Rows are points. A path goes straight from each point to the next, and from the last back to the first. The post is the endless flat space through its rows: a point in 2 columns, a line in 3, a plane in 4, and so on, so that a path can go around it. Count how often the path circles the post. Going back the other way cancels.

Post:
[[-10 -16]]
Path:
[[-26 -19]
 [-52   2]
 [-20   5]
 [ 24  12]
 [ 31 -27]
 [ -9 -60]
 [-28 -33]
 [-54  -6]
 [-19   7]
 [ 18   6]
 [ 10 -32]
 [-11 -37]
 [-40 -28]
 [-38 -16]
 [-26   8]
 [-23 -13]
 [-19  21]
 [  9 -10]
 [ 16 -30]
 [-19 -55]
 [-42 -26]
 [-23  -8]
 [ -4  23]
 [ 13 -17]
 [ -2 -30]
 [-35 -54]]
Times around: 4

Post, 7 rows:
[[  5   8   4 -11  24  -2   9 -17]
 [-26 -12   5 -10  14   4 -14 -16]
 [  4  -9  28  38  19  -9  -5  12]
 [-12  -6 -29 -49  -9 -43  -6  16]
 [  3 -10  10  13 -25  -9  17   6]
 [-10   1  31   5  15   4   5   4]
 [ 11  11  18   3 -10  25   4  -1]]
Path (26 x 8):
[[-15 -29  11  -9  -3 -18  -3   5]
 [-16 -10   0 -23  19 -40 -12 -21]
 [-17   2 -11  -4  16   4   9 -60]
 [  6   9 -36 -24   4 -27  40 -12]
 [  2 -15  35  20  47   8 -11  23]
 [ 22  10  40  11  -9  40   1 -25]
 [ 31  16  22  21  25 -17  12 -15]
 [ -5   6   6  13   6  -1 -19   9]
 [  0  -2   4  19   4  20  40 -19]
 [  9 -23  14  18  14  31  -6  -9]
 [  2 -23   0  -2 -37 -25   0  11]
 [-25   0  24  -3  -2 -14  -5  -8]
 [-10   8  10 -20 -21  -2  22   9]
 [  8  -9  -4   7   2   6  22 -11]
 [  7 -10  35  22  25  14  -3  -2]
 [-11 -13   5   0   7 -19 -19 -38]
 [ 17  18   1   2   8  18   0 -21]
 [-10  -9 -13  22  17 -10  17  -3]
 [ 11  -9 -11   4  -6  -4 -48  56]
 [ 30 -13  14   6  18 -16  -4  13]
 [ 13   5  26  12 -11  -5  17   0]
 [  2  -8  37  17 -16   7  -6  18]
 [  8 -30  31  50  34 -26 -16  33]
 [-30 -19  29  30  33  -7  -2  15]
 [  1  34   5  -9  17  25  47 -34]
 [-17 -21  10   7  -3  -4  -4  37]]
Times around: 4

Post, 11 rows:
[[  4  -8  12 -16  20   3 -11   2  15  16  -6  -1]
 [  5   9   0  -2   2  -9 -23  -6   8  -3   5   9]
 [ 20  -6  10  -8  10   2   8  -7  26  11   0  -3]
 [ -1  -6  16  -5  11 -12  -9   0   3  -4  12  18]
 [-13  -5  12 -11 -24 -16  22   5 -14  22 -20   8]
 [ -8  28  -8  -7 -24 -15  16  21  -5 -60   4 -16]
 [ 18  20 -10  -8   5 -26  -3  14  -4   6   9   6]
 [ 28 -21  -5   9   7   0 -14 -16 -21 -12 -13 -12]
 [ 16 -24   1   9   4   6  -1  18   4  14   6  17]
 [  2  -9   9   2  18  -9  -3   0  18  15  -9  33]
 [-27  -1  37   8  -1  -6   8   0  10  14 -24  -2]]
Path:
[[ 47   8 -17  -1  16 -16 -11  10  11  -7  24  -9]
 [ 23   6   7  -2  11 -13   6   5  23   4 -15  28]
 [ 24 -12 -12 -14 -22  -5  -5   0 -35 -13  -4  12]
 [ -2  15  12  -7  12   9   0   8  15 -10   6  -7]
 [  7  -4  12   0  23  10  -4  20  20   1 -16   7]
 [ 19 -15  -5 -22  -2 -18  -8   9 -12   0  -1  29]
 [ -3  -9 -16 -18   8  -8 -54 -19   7  -6  -1  17]
 [  8  -8   8  14 -10 -22  25   1 -22  -8  21 -29]
 [  4 -38 -11 -10  11 -19  -7 -20 -21 -29   5  14]
 [ -3 -35  34  16 -13  13  17   7   9  -5  -1 -11]
 [  8 -18  25 -14   6  -8  16  12  -5  31  -9  -4]
 [ 30 -33  -7  -4 -27  -3  33  21 -12 -23  -5   5]
 [-25  11  32  -7  -4  -6 -14  44   2   1  14  27]
 [ 23 -13  19  15  -5   5  10   4   0  16  26  26]
 [ -3  -3  20   4   3  17   0   0  15 -11 -23   0]
 [ 32 -27  16  13   5  -3   8  19  -8  -9  11  14]
 [  9 -18   9  -5   0 -22   2  -7  -9   3 -11   7]
 [ 15  26 -34 -19   7 -32  23  16  19  -8 -15  -3]
 [ 12  -5 -23 -23  11   6   6   4  15   5  -5  -9]
 [-17  25  24 -14   2 -25  18  12   9  16   7 -25]
 [ -1   2  10  -5   0 -22  -7  -6   2  -4   8   9]
 [ 17  -8  -7   3   0 -16 -15  28 -28  25 -10  11]
 [ 25 -29  26  24  -8  21  -3   1   8  11   4  25]
 [ 36  10   1   5   1  -8  25  -7  16 -28 -21  -8]
 [ 37 -30   6  -4  -5  -9  10 -17 -10   2  -5  -6]
 [  1 -22  -8   4  -9   4   1   5  -9 -23 -20 -19]
 [-27  -2  12  -2   7 -27  -4  11 -27  -4  -4   7]
 [  3   1  19 -10  22   2  -5   6   5   7  10  13]
 [ 16  29  -4  28  -1   8   1  19  10  15 -22  -3]
 [  4 -30   9  12  -5  -9  24  -9 -20  19 -21  40]
 [ 19   4   2   1 -16  24   1  -2  29 -31  10  10]
 [ 30 -21  -3 -11   1  -4  -4  -5  12 -17  -2  32]]
Times around: 1
